Each wall is flat, endless, passes through zero and stands at right angles to its row. A trip goes straight from one point to another. List the walls that it crosses, first one first.
In the rows, zero is written as 128.

Walls:
(1): [119 136 165]
(2): [110  94 109]
(3): [133 102 106]
(4): [202 197 139]
(5): [109  72  88]
(6): [116  91 159]
(7): [143  79 165]
(8): [178 170  74]
(9): [136 184 101]
(10): [ 90  96 102]
Trips:
[ 87  99 132] to [ 91  90 102] -> 1
[135 228 152] to [170 165 120] -> 1

Walls:
(1): [110  61 100  81 132 137 174 152]
(2): [137 125 128 185 129  85 117  68]
(3): [126 147 141 138 146 104 124 180]
(4): [212 143 111 129 176 105  94  75]
(5): [ 81 118  97 180 164  40 107 177]
(6): [152 161 186 209 156  72 172 189]
(7): [ 85 129 122 148 124  26 165 138]
Trips:
[136  55 158 177  64 117 108 139] to [118  87  85  91  81 140 141 146] -> 6, 2, 5, 7
[115  86  99  91 173 152 132 115] to [180  85 112 144  81 184 144 152] -> 4
[142 155 107 159 143  99 119 201] to [129 103 171 131  92 216 120  88] -> 7, 5, 3, 6
[ 78  70 112  64 227 132  97  97] to [132  56  80 167 174 212 137 146] -> 5, 4

Walls:
(1): [180 121 104 140 156 133  92 117 130 143  71]
(2): [121 101 112 215  44 126 173 128  78 143 101]
(3): [119 128 105  96 188 146  88 155 129 150 213]
(4): [117 159 125 101 122 154  92  97 126 157 242]
(5): [181 119 147 126 194 126 133 118  65 134 171]
(6): [172  55 184 132 118  97 153 145 105  53 139]
(7): [130 103 192  76  74  74 170 118 121 157 101]
Trips:
[156 145  79  51 155 109 110 167  85  75 117] to [119 122 160 172 100 139 136 150 127  88 157] -> 1, 2, 3, 5, 4
[ 88  97 126  57  93 180 122 132 108  87 122] to [184 135 133 183 191  99 151 146 234 134  90] -> 4, 3, 1, 7
[ 80 111 152 147 131 138 151  39 159 152  66] to [173 124 207 159 189 150 130 124 227  59 165] -> 2, 6, 7, 5, 3, 1, 4
[117 136  77  98  86  88 170 173 105 173  89] to [160 169  44 121 172 120 122 129 102 137 138] -> 1, 3, 7, 5, 2, 4
[113  89  19 169 145 121 158  77 165 141 183] to [193  79 113 165 214 144  66  96 117 181 121] -> 1, 5, 2
